Each row of a before or after table is a point. One or more steps were done to the points. Then noise was added and the rows were shuffled. The steps act on how far a point lies along the listed directions, d1 being the first. Write out the steps. A step turns or swaps two directions, mirrors them in a line or flattens them onto one, adds a multiple of one to another, or multiplies one. Angles are multiples of 10 degrees, from the lower direction toward the higher: turns from -170 to 170, lines from 10 to 170 but not 90. Use the fewest steps. Two steps may share a direction if one is a turn and the other turns, adds or multiplies; they go together, in the order done. Otherwise the lowest direction goes first.

Directions:
(1): [19 61 11]
(2): [-42  21 -45]
(3): [-46   7  46]
Before:
[[ -3 -38  68]
 [ 17  10 -39]
 [ 14 -11  28]
 [  1  14   1]
 [ 12 -18  -6]
 [  2 -19  15]
 [ -5  15  -7]
 [ 30  18 -28]
 [  0  -6 -21]
 [ 12   2   5]
 [-25  17  27]]
After:
[[-35  24  20]
 [ 40 -12  20]
 [ 22  11  20]
 [ 12  -9  24]
 [ -6 -34 -22]
 [-28   4 -19]
 [122 -71  63]
 [-16  -6  -1]
 [-44  42  -8]
 [ 54 -33  49]
 [-17  26 -17]]
Steps: turn d1 and d3 by 130 degrees; multiply d2 by 2.5

Directions:
(1): [ 10 -12  43  42  75 -24  40  32   4]
(2): [ 26 -61   4  56  -6   6 -22 -57 -38]
(3): [ 27  36 -24  63 -19  66   9  35   9]
Before:
[[ -9 -38 -16 -18 -19  -7 -24 -53  -6]
 [ -1  18   2  15  10   9  19   7  11]
 [  4  -9  -5  35 -10  14  -6 -22 -16]
 [  7 -10  -5   5  -4   8  -9 -26 -15]
 [ -7   5  10  27  20  -8   9   8  -2]
 [  7 -62  -2  12 -17 -23 -34 -66 -39]
 [ 14   2  12  26  19   8  17   9   1]
 [ 28  -4  -7  37 -14  19   5  -7  -5]
 [  8  14 -10  18   4  23  16  20   4]
 [ 12  -2 -26 -12 -20  -5  -2 -29 -11]
 [ -1 -55  20   1  12 -27 -19 -35 -30]
 [  0 -53 -12 -29 -32 -25 -27 -83 -19]
 [ 12   2  21  28  30  -3  19  33  13]
 [  2 -40 -10   5  -9  -9 -28 -39 -34]]
After, 14 rows:
[[  13    7  -30   19  -54   41  -24   -6    4]
 [  -5   19    4  -22   19    1   11   10    4]
 [   4    6    0  -18   28  -27   26    2    8]
 [  -8   48  -11   12   -8   28   14   33   11]
 [ -52   15   24 -109   30  -85   11   18   17]
 [  31   49  -23   36  -22   52   19   38   19]
 [  25   24  -30   55  -24   65    8   16   -1]
 [  12   15  -19   41  -23   35    2   -8    2]
 [ -48  -12   22 -110   17  -75  -12   -8    0]
 [ -52  -23   45 -119   65 -117   35  -16   24]
 [ -29   10    7  -68   30  -49    5   24    6]
 [ -33  -18   25  -68   51  -62   18   -2   25]
 [  15   24  -24   15  -32   42  -10    0   -2]
 [  -8   20  -17   15  -24   13  -12   -3   -5]]
Steps: turn d1 and d2 by 170 degrees; multiply d3 by 2.5

Directions:
(1): [ 11  55 -22  37  -8  57 -14 -51 -21 -50 -41 -58 -16 -21]
(2): [ 44  32 -12 -35 102  20  -6  27  59 -14   2 -11   9   4]
(3): [ 31   1  41 -17  -5 -75 -24 -73  33 -26 -28   9  39 -33]
(4): [ 53 -43 -21 -35 -11  31 -75   9 -42 -37 -16  55 -10   8]
Before (11 x 14):
[[   8   45   26   15    9  -18   23   -1   43  -10  -11  -43   -8  -16]
 [  39  106   12   22  108   27   16  -60   77  -52  -41  -98    8  -47]
 [  52   -1  -18  -33   40   53  -54   10   -7  -41   10    6  -16   11]
 [ -33   -6  -39   38  -31   53   21   42  -53   -1   19  -36  -21   25]
 [  25    3  -30   28  -42   50  -28  -34  -56  -61  -40   10   -6   10]
 [ -94   -7   23   49 -105  -10   43  -28  -41   28   19  -34  -12    8]
 [ -65    1   10   62 -102   -4   52  -17  -43   45  -18  -48  -10   -2]
 [  -9  -18   14   26  -52  -22   23   -9  -44   23    1  -14    7   -9]
 [  -1   16  -16   13   48   71   21   85   30   15   10  -25  -21   22]
 [ -19   21   19   47    7  -29   52  -32   50   21  -15  -58   40   -8]
 [ -20  -54   12  -11   18  -43   13   28   19   41   16   38   15   12]]
After, 11 rows:
[[   8    0  -17   24    2   42   23   38  -34   18   16  -25   -8    9]
 [  22  -47   33  -39  -13  -54  -27  -18    1   -4   21   52   14   -3]
 [ -47   26  -46   32  -23  112   11   25  -57   -5   24  -48  -48   38]
 [  31   31    3    7    1    5  -19  -19    5  -39  -32  -29  -12  -16]
 [  -5   16  -47   43  -32  106   16   46  -55   13  -29  -35  -45   27]
 [  31   25  -18   40   24   62  -16  -30    8  -44  -36  -59   17   -3]
 [  28  -54  -22  -21   -7   18  -31   49  -43  -15   10   81   -1   55]
 [  -6  -25   54   36  -92  -39  -15  -42   -4  -21  -27    2   12  -31]
 [  96   13   18  -22   26   15 -101  -91    4 -109  -71    9   17  -49]
 [ -49   12    2   39   22  -24   59    3   26   27    8  -28    8   -9]
 [ -37  -47  -15   27  -81   15  -20   19  -74  -11   13   -6   -9   12]]
Steps: turn d1 and d4 by 80 degrees; swap d2 and d3

Directions:
(1): [ 18  -1 -18   3  95  -3  -9  24   2  -5  21 104  -2 -28 -13  26  -1 -11
  70  16 -51 -37  35 -15]
(2): [  3 -46  58 -65  23 -26  23  70 -25  22  -1 -41  -8  -4 -49  30 -75 -18
 -20   7 -60  26 -24   1]
(3): [ 22  48  -7 -26  -7  65  54 -26 -54   6  45  18  37  85 -51  45  27 -16
 -33 -15 -20   6  35   5]
(4): [-43  14 -26 -16  -6  -8 -50  17 -40 -37 -15   6   7   1 -47  15 -59  46
   6 -83  54 -11  37 -72]
Before (14 x 24):
[[ -43  -11  -15    4   -5  -17  -38  -13   -7  -22  -18  -19    9  -15
    20  -28  -48   25   11  -28   40    7   17  -32]
 [ -31  -23    9  -12  -46  -48   -7   11   -1   -9  -10  -47  -37  -12
    -3  -11  -28    1  -57  -21   40   25  -26  -17]
 [   3   28  -57   25   18   21  -40   -9   -4  -39   -9   67    0  -16
   -15   33  -21   16   45  -60   30  -37   41  -61]
 [ -41   23   17   17 -121    9   -2  -59   13  -14  -14  -96  -25   30
    14  -39   -9   50  -80  -32   75   14   -7  -29]
 [  -1  -31   16  -47  -22    8    5    7  -40   -3   -2  -67   -6   12
   -37   17  -63    8  -39   -8  -19   27   -6    2]
 [  21   -8   16    6   71  -19  -18  -17   26   15   -8   55    8  -52
    33   -8   11  -16   59   20  -24  -20   -7    9]
 [ -11  -10   21  -50  -73    9   42  -15  -10   38  -32 -104   17   59
   -23  -17   32  -22  -63   -4   25   44  -29   27]
 [   1  -24   46    9   -7  -21  -13   31   11  -17   10  -50  -40  -35
    11    9  -42   15  -14  -28   -5   16  -13  -25]
 [ -25   11   -8  -51   12   30   -7   50  -49  -25    5   18    9   41
   -77   55  -76   17  -12  -66   -7   30   24  -61]
 [  -9   17  -14  -22  100   -4  -18   43   -3  -10   37  108   20  -13
   -70   62  -51   10   73  -37  -59  -20   46  -52]
 [ -28   11  -35   12   14   -8  -17  -23  -18  -14   -6   46   -7    9
     1  -10   11   34    8  -52   59  -26   23  -31]
 [   1  -20   18   -5  -90  -12   33   -8  -16    9  -27 -111    0   21
     8   -5  -23   10  -86    9   24   42  -31   16]
 [   6  -13   44  -31  -21    8   39  -15   16   27    9  -42   -9   20
    15   16   35  -49  -50   41  -28   16  -33   46]
 [   4   20  -49   43  -12   10   -3  -32   38   -8  -14   16    5    2
    46  -18   24   31   17    2   27  -34    9   20]]
After, 14 rows:
[[  1 -13  17 -11 -34 -21  37  -6   4  10  13 -31 -31   7   3  -3  10 -26
  -60  17  -2  24 -30  18]
 [ 34  -5  55   3  -2  13  36  11   0   1  37 -42 -27   6   3  30  -1 -12
  -30   3 -39  25  -8  12]
 [-16   5  26  37 -81 -10   2 -53  55   2 -15 -71 -39  -4  50 -53  15  26
  -50  22  34   8 -28   1]
 [-18 -54  16  -9  20 -39 -32  69  35  -4 -36 -12 -40 -54   6  -5 -68   3
   16   9 -18  34 -41 -20]
 [  6 -10   7 -12 -65  -2  31   2 -35   2 -19 -80   7  33 -15  11 -36  19
  -72  -9  17  29  -7  -2]
 [ -9 -20   6   9  73 -36 -19  39  51   6   7  57  -9 -55  -6  19 -37   4
   65   8 -57  -3  -7 -13]
 [  3 -26   5  19   5  -9  14 -24  27  17  -1 -20  -1 -17  63 -42   9 -21
   10  52 -11  15 -16  38]
 [-33  21   9 -59 -28  23   1  -3 -44 -11  11 -18  13  48 -55  51 -24  -3
  -48 -52  24  -3  29 -33]
 [-36  -8   1 -56 -50  -7  -1   3 -22  13 -43 -76  10  37 -47 -13 -10   9
  -35 -51  47  22  -2 -22]
 [ 28 -24 -22  61  16 -18 -31  -9  78  -4 -29  33 -38 -78  74 -21  22 -20
   57  36  -3 -29 -31   9]
 [ 31  31  15 -17  48  28  19 -38  -9  17  11  50  33  10   1  19  23 -20
   30  -1 -20  -8  10   8]
 [ -2 -34  19 -44  -9   2  -4  14 -30  -7  -3 -59  -9   2 -28  17 -63  10
  -27  -3 -20  21  -5   1]
 [ -6 -26 -12  38  18 -36  -9 -20  49  13 -25  29 -32 -37  70 -44  47   8
   19  23  26 -17 -31  25]
 [ 14  18 -45  46 -13   9   6 -35  47  -5 -12  15   3   3  56 -17  34  28
   15  16  22 -39   1  31]]
Steps: multiply d1 by 0.7; add -0.5 times d2 to d4; turn d3 and d4 by 120 degrees

Directions:
(1): [-25 -40   8 -28 -11  59  62  43  38   7 -14  17  23 -40 -91  34 -40  49
  41  -2 -30  16  23  66 -28  33  36 -53 -33  19 -15 -27 -30  75 -29 -32
 -15  39 -14 -26  17  47   2 -21  -1 -28 -34  32 -16  49 -92  30  74   7
  18 -25 -54  28 -43 -39  32 -24   0   1]
(2): [ 99  28  -1  32 -36  -3   3  25 -62 -16  -6 -45  28 -25 -54 -12 -19   1
  -5  43  36  -4 -57  28  -2  62 -35   1  22  -9  12  91  25  25 -20   2
 -22  -1  -7  60  40  -2  45  67  60  33  58  32 -20  37 -10 -37  63 -64
  -9  15  -8 -84 -14   5  23 -11 -26  35]
(3): [  43   36  -58  -30 -101  -30    7    6   23   46   -9  -20    4   -7
  -36  -20  -62   -7   44    5  -66  -43  -46  -50  -15   11   22  -23
  -36   94  -15    4  -10   -5  -43   27   21   15   -9   55  -16   11
   14   20  -52  -19  -26   16   60  -47   41  -90    1   12   42   10
   16   67    1   27  -36  -30   41   -6]
Before:
[[  27   25   -9    4  -55  -29   -9   -4    8   27    4  -20    2  -11
   -23  -19  -24   -1   11   19  -18  -15  -21  -47   -2   -9   -6   -2
   -17   39   -2   19    1   -7  -15   27   11    1    3   28   -7   -5
    11   26  -13   -7    0   10   22  -20   20  -53    8  -20   12   -2
     9   11    9   20  -16  -12    7   -9]
 [  41   17   -2    5  -13   15   -1    4  -27   -9    2  -14   -3  -13
   -21    2   -2    5  -16   18    8    0  -27   21    4   25   -7   -6
    19   -6    8   42    8   23   -9   -6  -28    0    2   13   13   -4
    28   22   13    6   20    1   -1   15   -8  -17   19  -25  -12    3
    -2  -43  -15   -1   16   -9   -4    9]
 [ -71  -35   44    9   72   22  -10  -11   29  -17    6   27   11   11
    22    9   38   16  -19   -7   16   42   57   25   14  -26    8    4
    11  -46    5  -48   -8    9   34  -23  -12   -3    2  -60   12   17
   -31  -39    4  -12   -1   -4  -24   18  -43   70    0   12  -31  -14
   -16    5   -6  -37   21   15   -9  -17]
 [  36   11  -16   -1  -25   -7    4   -2  -23   -2   -1  -13    1   10
   -12   -5   -9   -3    6    1  -11  -15  -37   -1  -11   28   -8   -3
     3    3    5   17   10  -15  -16   19  -15   -6   -4   33   19    9
    11    8   -2    8   14    5    9    3    3  -24   15  -30   -3   -8
     5  -14   -8    9   -7   -7    2    2]
 [ -56  -34   23    6   49   39   28    6   24  -20    4   19   -4  -17
   -16   34   25   23   -2    0    8   28   42   37    0   -6    3   -6
    -8  -46   -9  -30  -21   26    9  -38  -16    2    3  -52   13   12
    -6  -44   19    0  -24    7  -11   36  -50   50    5   11   -6  -12
   -42   -4  -33  -40   23    4   -8  -14]
 [   2    0   19   10   11   -8    4    1   -1  -10    0   17    7  -14
   -25    7   10    5  -19  -10    8   14   23   21    4   17    4   -5
    -1  -20   11    9   -6    2   -1   -6   -7    1   17   -5    3    5
    -2    1   14    2   18    2   -2   21  -22   15    5   -8   -7   -5
   -13    6  -12  -16   13    5   -8   -1]
 [  32  -28   28    6    1   35   44   33  -14  -14  -27  -19   39  -34
  -101   25  -30   37   22   14    9   19   -3   78   -7   50   11  -24
     1    2    1   14    1   68  -38  -26  -28   25  -11    0   39   24
    19   10   30    2   13   23  -35   48  -80    5   85  -25   19  -22
   -38  -37  -26  -16   36   -8  -23   26]
 [ -20    8  -20  -32    5  -10   -1    2   15    9  -12   14  -17    8
    15   -4    4   -1   17  -17  -22   -7   10  -17    4  -33   22    6
   -14   25   -8  -24   -5   -3    0    8   17   -2    4  -12  -13    5
   -17  -11  -36  -15  -19  -16   22  -29    4  -25  -23   39   15    9
     3   42    9   -3  -21  -10   17   -3]
 [ -48  -47   27   -4   56   40   25   12   18   -3    7   31   -2  -11
   -26   14   12   21   -5  -15   10   46   36   58   15   -2   19   -4
    -2  -32   -9  -34  -19   29   -2  -10  -12   13   -8  -64    5   22
    -5  -18    8   -1  -10    5  -19   33  -52   60   19    7  -17  -21
   -31    2   -6  -35   26    7   -6  -12]]
After:
[[ -59  -51   26   -8   62   43   27   11   29    1   10   34   -5   -6
   -22   13   15   23   -2  -22    1   46   46   54   18   -8   22   -5
    -6  -29  -12  -47  -24   29   -4  -14  -12   12   -8  -72    1   23
   -13  -25   -2   -7  -20   -1  -15   29  -52   63   12   18  -20  -25
   -35   15   -2  -34   26    8    1  -19]
 [  34    9    0   -5  -17   27   13   10  -18   -6   -7   -6   -2  -23
   -38    9  -11   11   -7   14   -4    3  -19   34   -3   31    5  -16
    15   -2    1   33    0   37  -12  -12  -31    6   -2    9   13    9
    29   18   11    0   13    4   -4   22  -25  -11   34  -22   -4    1
    -9  -31  -24   -9   19  -14   -2    7]
 [  -2   -4   21    5   13   -2    8    1    8   -9   -1   20    8  -16
   -30    9    9    7  -19  -13    9   15   21   25    6   19   10   -5
    -4  -20   10    4   -9    5    0   -8   -6    1   18  -10    1    9
    -1   -2   17   -1   14    3   -3   20  -24   15    6   -5   -6  -11
   -17   12  -14  -18   14    0   -7    0]
 [  30   25  -10    4  -58  -24   -4   -1    7   26    6  -21    2  -18
   -26  -21  -26    3   15   25  -21  -14  -23  -45   -5   -6   -5   -4
   -15   38   -3   24    2   -8  -18   26    9    4    3   28   -8   -2
    14   25   -9   -3    0   16   18  -20   15  -54    7  -22   13   -6
     7    8    5   17  -15   -9    8   -8]
 [ -66  -38   25    6   54   43   25   -1   32  -17    3   26   -9  -14
   -10   32   26   22   -3   -7   -1   27   49   33   -1  -15    4   -4
   -10  -45   -9  -40  -23   21   11  -36  -11    1    2  -62    6   10
   -10  -52   10   -3  -30   -1   -9   29  -50   53   -4   21   -8  -14
   -41   10  -27  -39   18    4   -4  -19]
 [   0  -53   33  -13    4   62   68   42   17   -8  -32    1   42  -45
  -122   41  -39   54   39   -1  -11   31   22   95  -17   49   33  -44
   -15   14   -7  -22  -17   90  -46  -38  -28   41  -15  -24   31   42
     5  -15   16  -18  -15   26  -35   56 -114   25   95   -3   26  -36
   -55   -3  -39  -31   39  -14  -16   19]
 [ -13   15  -22  -24    8  -18  -10   -5    4   11   -9    9  -22   12
    24   -7   10   -6   10  -17  -16  -15    9  -24    9  -37   11   11
   -10   21   -6   -9    3  -13    7   10   17  -11   10   -4  -16   -1
   -16   -6  -30  -14   -9  -22   26  -34   19  -32  -28   40   15   11
    14   34   13    7  -27   -5   17   -1]
 [ -69  -30   42   14   80   19  -19  -17   25  -13    5   25    5   21
    36    4   48    9  -28   -9   17   36   58   19   17  -29    2    8
    12  -46    3  -53   -5   -1   38  -19  -11   -7    2  -59   10   13
   -33  -39    1  -12    4   -7  -23   12  -34   66  -15   14  -34  -13
   -11   -3   -2  -36   15   16   -7  -15]
 [  35    4  -15   -7  -26    2    9    6  -21   -1   -2  -11    1    6
   -22   -3  -12    4   12   -2  -14  -13  -33    8  -14   30   -4   -6
    -2    6    4   14    4   -9  -17   15  -19   -2   -7   29   17   13
     9    6   -4    3    8   10    5    7   -4  -17   24  -30    0  -15
     1  -16  -15    1    2   -8    3    2]]
Steps: turn d1 and d2 by -20 degrees; multiply d1 by 1.3

Directions:
(1): [-29  10  27 -14  20  19   8  58 -10  -6 -25 -17  -3 -47  20  45   6 -81
 -42  15 114 -13 -40  28  -9  13  -9  92  -4   6   4 -10   9  24  10 -16
 -57   8 -38 -10  50  25 -24 -27 -31 -41  64  90   4  12 -16 -40  -3 -24
   3 -24  32  29 -27   2  39 -75   1 -85]
(2): [-15  57  39   8  -5  40  34  24  40 -33  32   3  22   1  32 -18  63  41
  29  -1  31  36 -94  24 -11  43  58 -33  37 -70 -74  72 -40  25 -44   3
 -46   9 -35 -36   7   9  -5  -7   5  24  27  17  73 -23  47  65 -23  54
   6   1 -21   4  17  52 -14  13 -61  23]
(3): [  0 -11 -10   4  61  43 -43  19  -4 -45 -63  18 -33 -81 -19  55 -13 -28
 -45  17  12 -45  19   5  -9 -58  43 -31 -17 -37 -97 -52  -1 -19 -16 -35
  44 -52  11 -22  45 -60   2   5  49  -6 -51   7  48  54  19   5 -26  -5
 -32  -5  21   2  57   1 -99  17 -15  -2]
(4): [-14 -34 -14  14  -6  -5 -42   0  42  16 -14  22  -5 -55 -67 -81  23 -45
  75  49 -24 -41 -34   4   1   1  55 -65 -31   8  21  42  14  62 -36  47
 -26 -64   0  20  52 -54 -26   4 -27 -32  29  14 -74  43 -40 -31  15  46
   3  16 -71 -21  30 -18  26 -57 -25   5]
(5): [ 52 -16 -11  10 -12  26   2   8  13 -33  -8 -23 -61  13 -54  57  15 -30
 -41  30 -15   8 -43  -6  61  62 -77  19 -10  -4 -28  14 -47 -34 -37  -3
 -47 -41 -32   6 -17   4 -25  61  15  14  46 -48 -30  39 -46  57  27 -84
  81 -10 -39  55  62 -31  22  37  -7  32]
(6): [ 83   8 -15 -14   9 -19  30  12 -39   3 -34  -2 -40 -52   6 -49  80 -20
 -27 -21  27 -43 -31   1  40 -55  15  -8 -86  11 -14   1 -67  -4  57 -32
  -2  67  38 -32 -39  -9 -10  -9 -46  25  37  28 -45  23  20 -28  28  63
  48 -18   7 -19 -59  10  -6  91  -9  45]
Before:
[[ -45   -1   11   22   33   25  -30   22   17  -11  -28    3   15  -64
    12  -14    1  -65    4   12   40  -38  -13   -1  -52  -37   81   -1
     3  -28  -32  -28   29   37   -1   -9   17  -20    1   -4   75  -37
   -12  -41    4  -42   -2   69   15   35   25  -58  -44   33  -79   20
     5  -23   -7   23  -38  -73  -16  -44]
 [   1   31   -3   28    1  -13   16  -10  -16   15   13   -3    8   11
     9   -5   35   -7   21  -16    7   10  -18    7   -7    9   13    2
   -13  -15   14   19   -6  -13   12  -28  -20   36   -1    2  -22    7
    10   -4  -19    7   -2   30    6  -10   16  -32   18   11    8    0
    10   -3  -14  -12    7   -8   12   -2]
 [ -23   12   10   -5   49   40  -26   14   -8  -14  -15   26   31  -37
    34   29   -6   -4  -29   -4   11    3   24   14  -20   -7   32  -16
    22  -28  -59   -9   11  -11   -8  -16   32   -6  -23   -9   33   -5
    25   -2   14   -5  -51   32   72   12   41   -4  -34   -2  -61   -6
    38   -7   13   45  -73   -9    1  -29]
 [ -23   53   43    4    8   36   52   39    7  -64   33  -16    6  -10
    49   34   49   14  -15    5   93   34 -101   44   -1   43    4   40
    35  -49  -79   26  -29   -2  -17  -26  -66   30  -55  -44  -10   48
    -2    1  -31   10   56   50   82  -25   35   52  -14    6   22  -31
    15   26  -20   58  -14   -1  -35  -24]
 [ -42    3    5    0  -25    4  -10  -45   25    2   33    1   14   67
    -2   37  -70   44    9   14  -30   40   27   11  -12   48  -40  -15
    49    3   15    2   26   -9  -25   13   23  -52  -30   20   -6   11
     8   30   23    0  -22  -65   23  -40   15   30  -18  -53  -12   26
    -9   20   45  -13   -8  -14    1   27]
 [ -61    1   22  -11  -20   12    4   10   20   -7   -1   -2   25   15
    42   41  -15  -14   -4   -3   10   23    3    2  -21   40  -29   54
    48    8    2  -25   61    3   -2    5    2   -6  -20   -6   18   36
     4    2   14  -35   -7   23   40  -26   -1    6  -29  -27  -49   16
    26   20  -17   10   18  -52   23  -73]
 [  24  -27  -12   19   20   52  -33    4   14  -46  -32   41  -33  -69
   -69   -5   17   -8    3   45  -30  -40  -26   -4   16  -12   59  -64
   -33  -24  -73    7  -23    4  -49    7   34  -92   15  -16   43  -75
     1   36   20  -10  -15  -38    7   66  -13   21    2   18    9   11
   -43   14   90   -7  -57   24  -11   55]
 [ -20    7   18    9   -3   33   -6   19   32  -21    0   22   26   15
   -11  -33    6   29   49   20  -56   18  -23    0   -4   19   28  -58
    31  -50  -30   46   -1   19  -66   22  -16  -32   -9   22   32  -23
    -4    9   13   22    0  -32   -6    5   17   46  -13    0    4   21
   -37  -27   45   25  -11  -14  -33   23]]
After, 8 rows:
[[ -37  -18   15   -2   -3    9   -7   32   -9    9  -16    3   17   10
    -3   14  -44  -40   -8   24   -8    8   19   -3    0   22  -45   50
    18    4   44  -11   37   10  -24   11  -29  -11  -18   50   44   11
   -13    1   -8  -18   28    4  -44    6  -35  -14    3  -74    6    4
     7    1    5  -11   50  -73   21  -56]
 [   6  -35  -27  -17   -7  -23  -22  -27   -4    9  -41   20  -10  -24
     3  -20   -5   -7    7  -12  -65  -33   59  -25    6  -42   -7  -25
   -29   35   -2  -56   44  -15   36   -4   66   -5   47   -6  -11  -16
    20   10   15  -12  -51  -22  -20   11    1  -24   -9   16  -44   27
     7  -20  -20   -4  -37   31   36   -4]
 [  25  -16  -18  -22   -1  -25    1  -22  -40   15  -19  -13  -35   17
    -4   51  -50  -27  -61    2   26  -11   43    6   21  -12  -85   48
   -41   55   37  -57   -4  -28   53  -28   17    3    3   13  -20   20
    -3   25  -25   -6   17  -20  -37   -7   -6  -35   18  -67   19   -2
    31   26  -18  -30    8   28   35    6]
 [ -51  -26  -10   34   -1   11  -40  -47   22  -44   33   14    5   37
   -49   35  -74   53   38   31  -78   26   40   -8  -11   26  -24  -49
    64  -10  -30  -30   54  -39  -59   22   39  -92  -16   24   -2  -14
    29   50   48   -2  -73  -82   42   -7  -14   58  -11  -62  -33   13
   -27    9   71   -5  -59  -28   20    9]
 [   8  -12    9    8  -55    3   21   -3   12   14   48   -4    4   36
   -43  -29   18  -15   36   35    6   28  -62    2   26   93  -36   45
     3   36   77   66   -8   30  -30   48  -55  -31  -38   24    7   31
   -14   28  -53  -30   88  -19  -61   -4  -60   -3   39  -28   60    4
   -50   38    9  -15  111  -51   21    2]
 [ -21   31   -8   35   16    7   -3   -8   -7   -1    2    6   21   -4
     5    9   14   -4   20   -7    0   11   -4   10  -22   -3   29  -17
    -1  -39  -16   11    8  -20   -7  -32    0    5    2   -4    2  -12
    16    0   12    3  -36   26   33   -2   21  -20    3    2  -15    5
    10   -5   17  -10  -26  -19    7  -14]
 [ -16  -14   -8   -2   -3  -27  -13  -41   -6   58   37   25   64   33
    26  -70  -17   41   42  -18  -65   22   64  -13  -10    9   11  -37
    17   32   69   27   35    7   21   34   40   22    4   35  -20   25
    34   -3  -30    4  -45   -6  -15  -34    5  -31    1   25  -47   14
     1  -46  -37   25   10   -8   33   -2]
 [ -39  -18  -15   23  -18  -29  -24  -38   30   47   13    6   53    5
     2 -118   -1   -5   88    5  -45  -20   15  -26  -53  -35   84  -60
     1    8   56   19   48   60    6   34   36    2   39   33   32  -32
     2  -36  -25  -32  -25   19  -50   -6   15  -69  -25   81  -87   46
   -32  -64  -40   14   10  -60   -1    3]]
Steps: turn d1 and d3 by 150 degrees; turn d1 and d4 by -40 degrees; turn d2 and d6 by -100 degrees; multiply d5 by 1.6
